Each point is reached from the start by the listed moves, each made 0, 1 or 2 times, or once backwards (-1), plus a little noise. Is the number of moves made odd or even? Then give how often each move was made.
In the rows, 128 means zero.

Moves:
(1): [163 124 130]
(2): [132 157 131]
(3): [119 120 162]
Start: [121 126 136]
Points:
[ 66  86 195] => even (-1, -1, 2)
[ 89 158 137] => even (-1, 1, 0)
[179  82 170] => even (2, -1, 1)

Moves:
(1): [153 130 125 124 126 124 128 127 122]
(2): [123 165 137 120 129 126 122 131 127]
(3): [130 120 165 125 135 132 120 122 124]
(4): [135 136 134 168 144 127 126 129 120]
(5): [130 130 118 112 170 134 125 126 122]
(6): [132 132 121 133 122 167 128 131 128]
Start: [123 135 114 118 104 143 124 143 131]
Points:
[ 96 117 134  45 185 124 115 129 128] => even (-1, 0, 1, -1, 2, -1)
[191 196 141 154 222 187 103 139  88] => odd (2, 1, 1, 2, 2, 1)
[106 170 208 168 201 118  96 132 111] => even (-1, 1, 2, 2, 1, -1)
[141 210  61 170 203 227 120 155 105] => even (0, 1, -1, 2, 2, 2)
[ 93 211 129 111 100 183 110 152 137] => even (-1, 2, 0, 0, 0, 1)
[132 200  66 147 142 218 122 157 121] => even (0, 1, -1, 1, 1, 2)

Moves:
(1): [162 138 127 133 135 128 135 128 128 130 127 131 135]
(2): [117 168 127 128 133 127 134 133 122 136 129 121 127]
(3): [123 133 173 129 130 138 125 126 133 123 129 120 131]
(4): [120 133 127 170 122 135 128 128 128 137 126 129 135]
(5): [119 126 128 130 162 119 134 125 131 125 129 134 132]
(6): [127 132 123 124 137 157 134 122 135 132 131 127 125]
(7): [127 123 128 123 117 124 178 129 123 126 135 124 131]
(8): [133 121 126 128 127 130 125 159 133 126 140 137 126]
(9): [133 130 117 125 120 116 132 129 166 117 126 129 129]
(10): [127 122 134 117 133 117 131 129 134 164 125 135 132]
(11): [129 127 130 127 127 127 122 117 126 131 154 135 132]
Start: [154 130 144 153 135 149 115 136 108 121 132 114 106]
Points:
[177 103 202 233 140 177 105 157  94 170 139 133 131] => even (1, -1, 1, 2, 0, 0, 0, 1, -1, 1, 0)
[135  82 163 179 196  89 125 104 120 186 108 138 135] => even (0, -1, 0, 1, 2, -1, 0, -1, 0, 2, 0)
[177 217 196 204 167 132 234 179  56 143 160 106 138] => even (2, 2, 1, 1, 1, -1, 2, 1, -1, 0, 0)
[ 80 172 249  93 187  95 215 154 103 139 212 111 125] => odd (-1, 2, 2, -1, 2, -1, 2, 1, 0, 1, 2)
[138 225 121 227 227 179 168 169 167 178 121 124 123] => odd (1, 2, 0, 2, 2, 2, 0, 1, 1, 1, -1)
[202 148 123 233 147 118 133 123  70 225  76 128 137] => odd (2, 0, -1, 2, 0, -1, 0, -1, -1, 2, -1)

Moves:
(1): [165 126 134 118 124 121 122 140 128 122 118 119 127 127 130]
(2): [130 157 135 134 120 124 130 128 128 131 123 133 113 130 125]
(3): [124 128 157 130 132 133 127 133 117 131 138 120 127 121 130]
(4): [145 114 126 175 126 125 135 110 131 124 135 117 128 120 133]
(5): [130 134 125 130 171 117 130 134 127 132 120 132 137 126 130]
(6): [135 135 134 128 140 180 116 118 127 134 110 131 132 126 134]
(7): [131 118 136 118 120 124 177 127 125 141 124 142 123 130 149]
(8): [126 121 120 136 124 137 130 160 125 132 126 134 132 129 127]
(9): [122 125 135 127 134 130 131 132 163 126 127 129 131 116 121]
(10): [122 125 124 126 123 123 123 122 133 172 129 127 120 116 129]
(11): [139 135 115 124 135 139 130 125 136 136 168 128 133 130 126]
(12): [142 113 135 131 125 123 113 126 121 130 130 173 123 119 124]
(13): [131 136 134 130 119 121 132 130 132 131 122 132 171 134 120]
(14): [132 120 136 132 131 123 121 131 139 139 129 133 121 170 124]
Start: [135 120 145 132 144 132 144 124 143 132 126 122 123 134 114]
Points:
[132 123  71 249 187 190 177 125 175 195 145  95 191 133 119] => even (-1, 0, -1, 2, 1, 1, 0, 2, 0, 1, 1, -1, 1, 0)
[228 164 220  47 208 129 201 132 134 223  98 192 148 118 154] => odd (2, 1, 1, -1, 2, 1, 2, -1, 0, 1, 1, 1, 1, 0)
[227  99 119  62 196 145 210 214 133 233  81 179 233 199 146] => even (2, -1, -1, -1, 2, 1, 2, 2, -1, 1, 1, 0, 2, 1)

Moves:
(1): [145 133 137 115 129 122 106 139 122 130 130 124 122 127 124 139 121 129
 137 126 133 126]
(2): [120 136 124 142 143 124 113 138 128 128 135 111 121 119 129 130 121 137
 115 127 128 117]
(3): [130 134 134 124 129 120 124 141 132 128 107 131 123 126 126 124 131 130
 121 139 132 123]
(4): [137 117 128 133 118 122 102 117 136 127 123 118 123 119 127 119 147 139
 126 126 126 141]
(5): [133 128 121 133 147 117 131 127 118 120 130 132 136 123 121 134 136 120
 132 129 123 127]
(6): [121 125 135 124 132 136 123 125 132 123 122 124 124 113 127 136 128 130
 126 117 126 127]
(7): [144 139 142 132 130 136 138 118 139 128 124 114 134 126 115 133 127 135
 120 134 131 123]
(8): [131 133 113 133 125 127 150 142 121 129 122 139 115 130 128 136 138 124
 129 111 122 129]
(9): [132 131 118 129 124 126 128 124 141 127 131 132 126 121 126 128 130 121
 134 132 121 123]
(10): [129 110 129 133 118 132 135 140 124 143 127 118 127 107 129 138 126 128
 132 134 132 130]
(11): [138 120 138 124 127 123 130 130 133 130 135 132 125 132 127 126 130 129
 120 128 126 119]
(12): [139 136 124 120 145 132 122 129 126 136 124 148 122 117 139 126 121 135
 130 125 127 145]
(13): [122 128 132 129 125 138 127 133 127 126 129 134 142 125 119 123 129 133
 131 121 122 118]
(14): [120 122 128 126 129 135 119 125 140 133 131 130 129 136 120 135 129 127
 130 131 132 136]
(15): [140 130 122 121 131 135 127 133 134 131 131 121 141 139 139 120 143 113
 131 118 135 120]
(16): [122 130 123 122 112 118 132 138 136 119 137 131 136 125 138 139 134 142
 126 128 131 122]
(17): [128 136 125 112 137 130 141 141 128 129 143 119 123 116 130 119 132 132
 120 137 117 142]
(18): [139 102 115 121 125 137 140 139 137 120 113 128 132 140 132 114 121 151
 141 129 126 126]
(19): [121 121 143 139 123 136 132 137 138 127 126 138 131 141 135 138 130 130
 145 127 107 129]
(20): [138 132 130 132 108 148 121 139 127 107 123 141 139 132 126 134 115 114
 117 126 118 129]
Start: [139 138 112 119 131 121 139 128 125 121 119 124 129 129 134 155 136 116
 139 110 143 106]
Points:
[208 151 141 146 113  93 148 163 160 101 159  79 121  79  69 149 187 168
 121 132  56  73] => odd (1, 1, 0, 2, 1, -1, 2, 1, 2, 0, 2, -1, 2, -1, -1, 0, 2, 0, 1, 0)
[178 148  15  63 205  68 173 241 118 114 166 144  95 113 143 101 154 203
 136  76 105  74] => even (1, 2, 0, 0, 1, -1, -1, 2, 1, -1, 2, 1, 2, 0, 0, 1, 2, 2, -1, -1)
[202 131  53 172  63 144 237 186 113  64  76 185 190  64  96 202 128 148
 125  99 117  67] => odd (-1, 0, 0, 0, 2, -1, 2, 2, 1, 2, 0, 1, 2, -1, -1, 2, -1, 1, -1, 2)
[126 172 184 104 127 158  25  99 129 117 110  92 159 140  97 167 126  80
 159  68 165  53] => odd (2, 0, 0, 0, -1, 2, 0, -1, 0, -1, -1, -1, 2, 0, 1, -1, -1, -1, 0, 0)
[126 163 123  94 212  80 173 147 107 131 125 157  83 112 185 148 201  99
 113  66 110 120] => odd (-1, 0, 1, 0, 1, 2, -1, 1, -1, -1, 2, 1, -1, -1, 1, 0, 1, -1, 1, -1)
[204  40  55  50  90 218 108 176 203 118  83 167 178  83 160  95 146 110
 152 120 130 150] => odd (-1, -1, 1, 1, 0, 1, -1, -1, 2, 2, 1, 2, 1, 2, 2, 0, 1, 2, -1, 2)
[188 127 142 161 233 115  42  49 119 158 102  33 107   7 121 154 139 185
 102  87 179 123] => even (0, 2, -1, 2, 1, 2, 2, -1, -1, 1, 0, 2, 0, -1, 0, -1, -1, 0, -1, -1)
[201 112 120  77 175 126 138 181 194 163  90 136  43 107 150 165 195 200
 170 100  90 197] => even (1, 0, 1, 2, 0, 1, 1, 2, 0, 0, 1, 2, -1, 2, 0, 0, 2, 1, 2, -1)
[248 162 117  56 162 197 218 225 127 152  44 170 122 184 139 139 108 162
 197  90 128 132] => even (2, -1, 1, -1, -1, -1, 2, 2, -1, 0, -1, 2, 1, 0, 1, -1, 1, 2, 1, 0)
[ 88 167  57 100 167  92 129 206 191 174 137 134 110  85 224 152 133 158
 141 176 148 118] => even (-1, 2, 2, -1, -1, -1, -1, -1, 2, 1, -1, 2, -1, 1, 1, 2, 1, 0, 1, -1)

Moves:
(1): [164 112 121 115 120 115 132 130 127 137 144 115 115 128 126 128 131 122
 112 110 136 127 126 128 121 132]
(2): [138 152 122 137 137 123 142 125 123 119 120 128 120 144 141 131 132 126
 124 124 132 130 141 119 135 121]
(3): [139 128 155 123 116 130 125 111 139 127 124 129 130 142 133 122 125 137
 136 130 122 123 127 105 131 133]
(4): [138 119 136 151 127 134 135 130 124 124 124 122 134 122 143 132 133 139
 130 124 133 128 126 122 134 126]
(5): [127 132 129 121 158 117 132 145 121 136 124 127 125 123 136 120 104 130
 144 123 124 125 116 120 121 144]
(6): [135 125 125 129 134 161 142 137 136 132 136 125 128 133 137 116 125 144
 123 139 133 124 130 149 130 134]
(7): [122 120 132 128 110 115 164 140 134 123 123 124 132 133 125 135 125 134
 131 131 117 131 119 120 107 116]
(8): [118 147 128 124 129 128 108 165 124 120 122 130 119 116 117 108 137 135
 125 129 121 132 132 115 121 113]
(9): [137 118 117 137 131 111 117 127 151 119 126 130 126 126 119 128 124 130
 135 122 114 136 128 142 132 122]
(10): [119 123 128 139 130 116 116 135 126 171 144 124 115 138 119 135 128 131
 135 128 134 131 121 134 129 128]
(11): [121 133 134 140 133 126 125 132 129 122 160 120 144 121 126 131 128 122
 118 127 125 134 139 130 128 135]
(12): [139 143 127 131 137 137 131 118 118 135 138 165 136 128 121 120 137 123
 143 122 114 115 132 119 111 122]
(13): [140 133 121 125 120 133 129 130 137 138 117 110 154 137 116 130 114 128
 123 118 120 127 119 134 120 129]
(14): [126 107 125 127 134 127 120 133 125 115 126 128 138 148 129 113 130 122
 120 127 136 135 128 117 123 136]
(15): [137 119 130 124 117 112 124 134 133 142 120 129 139 131 167 114 142 123
 118 139 116 128 130 138 128 119]
(16): [134 118 135 124 135 130 125 128 129 125 129 137 130 142 139 148 125 138
 115 124 115 127 128 126 121 127]
(17): [127 124 124 120 137 131 130 124 125 128 130 112 131 126 124 129 145 129
 136 133 111 122 137 123 135 126]
(18): [120 128 116 120 129 122 133 119 126 129 137 126 131 125 134 125 125 147
 122 128 131 128 126 125 134 119]
(19): [140 131 113 123 110 126 110 124 111 128 137 130 127 132 140 137 119 133
 159 130 119 130 141 137 116 128]
(20): [140 125 127 139 132 126 126 131 118 130 124 139 129 126 119 126 116 124
 118 155 122 125 131 120 133 130]
(21): [130 130 126 124 144 131 116 138 141 127 137 130 135 128 130 139 136 134
 139 136 147 123 124 131 129 129]
(22): [133 123 135 113 126 122 129 118 115 137 120 135 139 125 113 125 120 126
 137 131 130 170 133 139 123 136]
(23): [127 122 132 121 132 122 130 125 137 135 116 135 128 123 129 132 118 132
 127 126 133 122 160 127 123 125]
(24): [127 122 136 128 129 117 131 134 118 120 134 125 128 133 121 127 132 137
 130 127 136 121 126 149 131 131]
Start: [131 127 140 152 121 125 129 148 122 122 144 131 120 115 161 139 128 131
 124 119 136 144 124 118 127 115]
Points:
[238 118 120  84  93  59  61 233 132 241 193 122 132  80 171  50 131 183
 178 115 104 160 106 181  76  91] => odd (2, -1, 1, 0, 1, 1, 0, 2, 1, 1, 0, 1, 1, -1, 2, -1, 0, 1, 1, 0, 1, 1, 0, 1)
[148 147 156 162 139 131 115 249 220 129 142 191 148  76 222 105 174 188
 208 234  16 126 239 118  82  35] => even (-1, 0, 1, 0, 0, 2, 2, 2, 2, 0, 1, 1, -1, -1, 2, 0, 2, -1, 1, 1, 2, 0, 2, -1)
[117 104  76 143 200  52  78 146 103 102 145 136  63 219 234 121  53 188
 224 104 190 173 133 216 158 161] => even (-1, 2, 0, -1, 2, 1, -1, -1, 2, 1, -1, -1, -1, 2, 0, 0, -1, 1, 2, -1, 0, 0, 0, 2)
